Each row of a before or after table is a point. The points were changed in one or more steps. Then noise was added and the rows were shuffled. The steps act on columns, c1 being the first. Write out the steps. A step turns or swaps two columns, mirrors them in a line or flattens them onto one, adds a multiple of one to another, or multiplies or shifts one. Angles are multiples of 10 degrees, from the lower column toward the higher: turns from -170 to 170, lines from 10 to 170 but not 90. Use the fewest steps. Two steps may share a column if one is a turn and the other turns, adds or multiplies; they go together, in the order done. Otherwise the lowest column goes first.
In the rows, zero is written as 128.

Before (8 x 2):
[[120 187]
 [ 41 141]
 [150 187]
 [151 106]
 [111 146]
 [159 153]
 [130 119]
 [145 154]]
After, 8 rows:
[[117 122]
 [158 127]
 [167 170]
 [121  98]
 [ 88 199]
 [188 145]
 [165 123]
 [130 153]]
Steps: turn c1 and c2 by -50 degrees

Before, 13 rows:
[[ 93 102 147 151]
 [189 115 132 136]
 [171 173  87 174]
 [106 162 150 102]
 [183 135 126 169]
 [158  91 119 137]
 [142 113 152 103]
 [172 110  55 100]
 [100 170  77 161]
 [189 168  73 103]
 [158 144 119 118]
 [139 141 146 141]
 [112 128  56 146]]
After (13 x 4):
[[ 84 161 147 128]
 [126 117  76  77]
 [163 164 119 144]
 [130 125 145 110]
 [130 125 152 158]
 [148 140  56 116]
 [210 126  55 160]
 [186 142 133 130]
 [185 150 126  92]
 [ 94  85 150 127]
 [191 125  87  63]
 [164 109 119 125]
 [216  82  74 122]]
Steps: add -0.5 times c3 to c1; turn c2 and c4 by -140 degrees

Before:
[[144 172 169 183 113 112 119  99 143]
 [107 197  88 139  85 171 182 108 112]
 [166 116 187 134 100 166 113 110  96]
 [147 152 141 142 175  79 133 103 156]
 [200 117 120 151 109  97 105 176 111]
 [134 198  67 140 154 186 136 144 157]
 [146  93 135  96  99 182  63  91 178]
 [162  80 147 134 119 176 132 142 163]
 [ 77 105 112 123  92 189  73 101 179]
 [137  92  81 192 175 163 171  64  68]
 [127 183 135 136 158 104 101 158 117]]
After (11 x 9):
[[139 155 155 120 134 117  98 160  81]
 [172 108 109 151 120  72 107 175 117]
 [126  96  98 128 185 131 114 111 118]
 [ 77 153  92 140 112 189  72 103 177]
 [118 126 118 155 145 140 129 142 183]
 [143 168 114 170 169 112 117  97  85]
 [ 99 161  84 115  85 163 182 108  65]
 [114  60 175 183  81 143 172  61  96]
 [109 142  99 120 136 149  63  92 197]
 [158 165 175 142 143  91 133 102 125]
 [102 195 155 125  64 157 136 144  93]]
Steps: flatten c1 and c6 onto the line at 130 degrees; turn c2 and c9 by -50 degrees; turn c4 and c9 by -20 degrees; swap c3 and c5

Before (14 x 14):
[[155 124  83 150 164  70 103  88  86 173 156 179 136 149]
 [135  51  69 121 160 105 123 108  84 153 196 192 168 148]
 [117 109 143 108 170 142 167  88  87 161 193 151 139 126]
 [135 160  96  49 110 157 158 165 160  87 119  92 128 151]
 [164 101 108  67 143 105 128 156 143  98  94 157  59 101]
 [128  92 104 167 202 130 158 118 143 137 181 165 146 133]
 [ 50 132 109  93 141 129 168 120 110  77 158  93 108 176]
 [ 97 141 118 104  50 187 142 156 148  86 155 108  81 158]
 [ 74 136 111  70 106 167 108  97 175  87 160 104 116 146]
 [149 111  88  78 112  59 157 163 162 127 118 104  84  62]
 [190  73  93 141 157  89 102  74  79 116 185 121 136 153]
 [157 100 150  92 140  53  95 188 137 133 134 132 111 107]
 [125  85 113 111 140 116 122 148 120 146  87 104 120 103]
 [ 71 163  81  89 137 189 119 142 105  82 189  83 104 134]]
After:
[[151  96  82 182 154  59 149 130  89 144 122 133  84  57]
 [ 76 114 110 152 167 170  86 188  83 149 160 136 115 149]
 [165  83 105 183 117 104 109 136 137 152  91 161  59 105]
 [ 99 134 116 168 210 186 107 128 118 173 156 111  77 154]
 [190  78  92  71  88  94 105 154 145 120 180  95 134 149]
 [128 110 102  85  57 126 157 103 127 144 186 185 143 135]
 [140  56  70  97  84 104 138 133 194 103 193 146 165 148]
 [125  80 108 142 114 115 131 112 112 111  86 115 118 106]
 [119 104 141 113  75 142 180 171 164 124 191 127 141 127]
 [157  89 150 182 121  53 110  91 122 102 134 141 107 111]
 [ 55 121 109 149 111 129 127 155 112 193 158  96 103 173]
 [134 130  95 221 158 158 125 152  92 176 122 124 129 154]
 [ 69 146  80 176 111 192  85 151 106 154 187  83 107 131]
 [157 127  85  88  81  73 140 146 185  85 155 143 141 147]]
Steps: turn c2 and c4 by -20 degrees; turn c4 and c8 by -140 degrees; turn c5 and c9 by -160 degrees; turn c9 and c12 by -50 degrees; mirror c7 and c10 in the line at 20 degrees

Before, 12 rows:
[[126  99 153 185 132 194  60  97 129  60 104 130 165  82  99 132 128 133
  178 133 177 186 127  54]
 [158  98 149  41 167 143 124 118 153 131 114 158 120 118 140 114 150 147
  140 129 108 156 105 103]
 [122 171  85 137  71 144 129 116 137  68  96 199  83 138 114  85 152  44
  107 161  41 111 123 106]
 [ 76 100 138 125 136 148 177 133 100 143 149 143 137 114  68  95 168 160
  168 171 169 152 177 113]
 [103 116 133 153 178 127 124  74 154 147 119 120 136 132  60 144 144  89
  166 128 178 189 149  56]
 [164 141 140 104 140  70  90  95  60 127  96 142 142 151 152  92 168 154
  148  88 158 124 138  86]
 [157 164 157  84  88 149 162 111 125 135 111  71 100 143 131 136 138 130
  177  99 123 122 144 102]
 [117 179 158 136 149 176 133 142 113 113 126 150 149 185 196 125 150  98
  150 135 144 141 146 154]
 [137 144 200  58 136  99 131  74 203 126  87 135 139 123 138 170 152 132
  162 136 141 141 187  87]
 [154 128 149 117  81 146 130  63 106  58 127 137 203  85 167  76 205 146
  170  95 162 124 105 131]
 [152 146 133 134 188 147  68 159 151 114 170  93 175 218 116 137 115  90
  168  77  94 125 161 156]
 [190 149 171 175 110  75 120  86  79  99  80 206 193 171 104  99  97 220
   63 134 191 124 143 120]]
After:
[[104 101 110 127 138 148 177 119  98 143 149 143 139 115  65  95 168  97
  168 171 167 145 180 114]
 [186 162  90 127  87 149 160 102 125 136 109 168 101 142 132 133 131 170
  175  99 124 119 147 129]
 [184 129 118 127  82 145 130  22 107  58 126 137 203  85 166  74 173 106
  169  94 162 112 104 120]
 [197 141  87 130 138  71  90  74  61 126  98 140 141 150 153  89 152 101
  148  90 159 138 137 141]
 [221 149  98 128 110  74 121  86  77  99  81 149 193 170 104  98  82   8
   63 134 192 104 143 113]
 [182 146 148 129 187 146  69 171 151 114 170 122 175 218 116 138 131 180
  168  78  95 110 161 116]
 [133 117  70 128 177 128 124  58 155 147 120 106 136 134  60 144 118 157
  165 128 179 200 148 108]
 [167 145  49 127 136  99 132  53 204 126  88 128 140 119 138 171 127 120
  163 135 140 112 188  97]
 [156  99  53 127 131 193  60  90 128  59 103 130 166  81  97 132 114 125
  178 132 177 187 128 101]
 [147 178 128 126 149 176 134 139 112 113 125  91 149 187 196 126 155 130
  151 133 146 104 147  93]
 [153 171 140 128  71 144 127 106 137  69  97  19  83 139 114  85 145 127
  108 161  40 154 123 172]
 [190  97  95 130 167 142 124 108 153 129 115 123 119 119 139 116 145  92
  141 129 109 146 104 107]]
Steps: shift c1 by 30; turn c3 and c24 by -130 degrees; turn c22 and c24 by -50 degrees; multiply c4 by 0; multiply c8 by 1.3; turn c8 and c17 by 20 degrees; turn c12 and c18 by -130 degrees

Before (14 x 64):
[[110  86 188 109  69 134 102  76  61 106 120 164 133 170 161  98 114  99
   90 194 138 187 125  66 147 121 163 121  73 112 156 124 155 139 154 121
  109 155 152 141 159 188 136 142 177 158  93 151 140  82 138 140 111 149
  154 157 161 166 194 141  85 133 156 102]
 [121 137 127  99 163 183 104 121 137 156 173 122 101  68 108 152 112 140
  104 167 104 172 146  95 123 138 145 169 119 145  96 124  99 153 115 134
  153 150  97 103 132  77 193  92 111 158 165 104 106 159 130 109 102 138
  118  99 153  80 165  88 122 128 129 173]
 [105 126 185 108 158 156 136 116 117 113 172 223 115 158 192  91 140 132
  137 104 102 157 152  26 174 102  94  72 129 123 174  87 114  93 125 175
   92 125 155 149  62 190 120 104 134 112 134 154 134  78 127 149 153 102
   92 119  80 215 153 166 153 126 122 175]
 [145 130  98 128 155 127  73 138  84 170 131  81  87  63 120 167 154 168
  115 120 163 174 165  92 158 146 121 153 128 156 106  93  84 116  99 137
  126 156  99  84 160  80 204 109 147 148 125  37  97 135 171 106 119 112
   87 131 125 120 158  51 156 132  86 155]
 [102 152 183  92 167 130  97  76 133  85 145 172 145 171 169  79 140 110
  151 141 160 139 150  53 176 123 105 123 133 118 165 125 100  96  81 249
   85 129 143 146  84 170 106 108 136 106 143 166 100  94 137 176 167  86
  140 135  83 153 128 133 157  63 121 152]
 [130 156 138 119 159 146 139 133 175  96 156 123 147 133 195 115 172 141
  115 156 115 165 131  68 186  90  79  77 156 124 133 102  77 123 136 173
   69 135 143 160  81 186 103 117 151 112 134 172 109  99 172 162 157  94
  125 113 145 165 121 145 159  73  98 171]
 [166  64 163 149  76 128 136  85 163 167  57 134 123 104 141 153  89  64
  118 100 101  79 105 124 106 150 124 151 173 136 143 182 111 165 189 113
  128  92 114 142 140 121 153 154  89 106  97 100 114 113  84  61 122 171
  143 184 223 152 160 109  56 140 158 105]
 [141  74 137 113  86 154 129  63 147 139  92 130 100  96 149 133 141  69
  116  94  84 120  96 135  92 165 122 146 138 159 131 130 152 174 193 159
  135 108  77 154 105 167 162 138 113  59 108  84 129 199 118 142 161 222
  148 182 202 152 129 139  67 142 139  79]
 [138  56 130 151 184 150 112 103 117 139 117  91 123  68 107 188 110 119
  171 117 101 123 154 143 136 153  67 142 197 190 110 118  87 160 169 114
  159 134  96  63 142  99 182 118 114  79 150  59 127 164 117 126 125 137
  149 107 179 122 117 108  55  99 113 132]
 [112 100 167 168 115 128 138 108  68  75 134 216 106 154 191 113 147  75
   90 155 170 162 124  80 143 137 150 123  91  75 154 143 169 152 136 172
  101 104 173 167  45 208 139 134 147 171  80 158  87  91 154 143 141 111
  189 138 149 179 203 166 110 139 166 120]
 [153  85 124 166 133 143  94 113 128 179 122 126 128  89 113 142 147 109
  112 137 102 136 171 123 149 183 109 184 167 176  96  65  99 168 141 127
  140 141  92  78 165 132 174 123  84 119 181 101 120 210 120  81 109 121
  128 134 175 121 108  82 161 127 108 130]
 [187 139 134 135 137  95 109 132 156 162 135  95 115  88  93 175 124 135
  146 111 110 146 151 136 129 163  82 195 140 195  97  96  72 162 158 122
  155  92  94 116 135 124 161 131 100 123 152  47 144 183 113  94  91 190
  138 122 139 145 107  94  78  85 142 142]
 [ 86 109 198 110 130 121 149 119  95 111  93 180 124 132 160  79 147 122
  112 167 163 180 128  44 183 102 183  98  78  95 169 169 168 114 133 142
  139 129 162 179 101 175 108 125 155 147 140 128 138 155 171 113 162 100
  180 135 125 168 189 151 142 130 124 130]
 [153 133 108 147 177 151 117 133 114 183 129  75 148  83 131 163 170 153
  156 136 128 164 197  81 159 168  93 191 122 186 114 115 103 135 126 149
  141 162  76  95 130  85 178  61 141 124 162  92 124 155 125 102  83 132
   90 121 162 118 198 128 157  86 132 127]]
After (14 x 64):
[[129 155 139 157 157 149 137 133 175  97 154 176 147 134 195 116 173 117
  115 155 116  96 129  68 186  91  79  75 154 124 133  98  77 123 138 172
   70 134 142 159  81  94 102 118 137 113 133 171  95  98 173 162 157  94
  126 113 145 164 122 147 140  73  98 172]
 [138  56 129 101 184 149 112 103 116 138 116 128 124  69 106 187 107 129
  172 117 101 125 153 144 138 152  68 142 197 190 111 161  87 160 170 114
  160 136  96  63 141 176 182 118 128  78 150  58 199 164 118 127 124 136
  149 107 177 121 118 107 141  99 113 132]
 [106 124 186 156 158 157 136 115 119 112 171 115 115 159 192  89 142 126
  136 104 104 106 153  24 175 104  93  71 127 121 174  82 114  93 125 175
   91 125 155 148  61  16 119 104 118 112 134 153 104  78 128 149 153 102
   93 120  81 215 153 165 118 126 123 175]
 [144 130  97 151 156 127  71 138  84 171 131 123  86  62 120 166 170 149
  116 119 163  83 165  91 157 145 122 153 128 156 106 112  84 115  99 137
  125 157  99  84 160 196 202 109 138 147 124  37  95 134 170 106 118 112
   86 131 125 118 159  51 156 133  86 156]
 [141  74 139 130  84 153 130  64 146 138  92 157 100  96 150 132 110  71
  116  94  85 141  96 135  91 165 120 146 137 160 131 152 152 173 192 158
  135 108  78 153 105 101 161 138 109  59 108  84 189 199 119 142 160 220
  147 182 201 152 130 138 139 142 138  81]
 [187 139 134 112 137  95 109 132 156 161 135 146 116  89  94 177 129 138
  148 110 110 108 153 135 130 162  82 194 140 195  97 143  71 160 159 123
  157  93  93 116 134 155 161 131 105 123 153  47 180 183 113  94  90 191
  137 122 140 145 107  92 122  85 141 141]
 [ 86 108 199 172 131 122 150 120  96 111  93 133 123 131 160  79 143 114
  110 167 165  83 128  45 185 103 183  98  78  94 168 147 168 114 133 142
  138 128 163 180 101  58 110 124 133 148 141 128 117 155 171 112 161 100
  180 133 125 167 188 151 117 131 125 131]
 [153 133 108 127 177 151 117 134 114 184 128 129 148  82 130 163 177 130
  157 136 129  89 197  82 162 168  93 190 122 186 114 153 103 135 125 148
  139 163  76  96 131 196 177  61 142 125 164  91  99 155 126 102  83 133
   90 121 164 116 198 128 127  86 132 127]
 [120 137 126 156 162 183 104 121 139 157 171  93 101  68 109 153 120 149
  103 167 103  96 145  96 123 138 144 169 119 145  97 137  99 153 114 133
  153 150  96 102 133 164 194  92  92 158 165 105 130 158 130 108 102 138
  118  98 152  80 166  88 150 129 130 173]
 [102 153 183 165 168 130  96  78 133  85 144 132 146 171 169  77 129 107
  152 141 160 130 152  52 176 122 106 123 133 120 166 117 100  95  81 249
   85 127 143 148  83  67 106 108 116 107 142 166  93  93 137 176 166  86
  140 135  84 153 129 134 149  62 121 153]
 [110  85 188 185  70 133 102  75  61 105 119 152 132 172 160  98 101 109
   88 193 137  80 124  67 146 121 163 121  74 111 156 113 155 139 153 121
  109 156 152 140 160  62 136 142 150 158  94 150 172  82 138 141 111 150
  154 156 161 166 193 141 122 134 157 102]
 [152  85 121  77 135 143  94 112 128 179 122 132 128  90 114 142 135 104
  111 137 102 108 172 124 150 184 109 186 167 176  95  98 100 168 141 126
  139 141  94  78 165 127 175 123 106 119 181 101  93 210 119  82 109 120
  128 134 176 121 108  83 129 127 108 131]
 [165  65 163  76  76 129 136  85 163 169  58 120 122 105 143 155  63  92
  119 101 102 166 103 123 106 148 125 152 174 136 144 187 111 164 188 113
  128  93 115 141 139 127 152 154 113 107  95  99 196 113  84  61 123 171
  145 183 224 153 161 109 153 141 158 107]
 [111 101 166 114 113 129 139 108  68  75 133 135 104 154 189 112 119  73
   90 153 169  82 125  80 141 135 150 122  89  74 155 104 169 154 135 173
  100 104 173 168  47   9 139 135 157 171  80 156 136  91 155 143 142 111
  189 139 150 178 203 165 172 139 166 120]]
Steps: turn c4 and c22 by -160 degrees; turn c4 and c45 by -30 degrees; turn c12 and c42 by -130 degrees; turn c17 and c18 by -30 degrees; add 0.7 times c30 to c32; mirror c49 and c61 in the line at 140 degrees
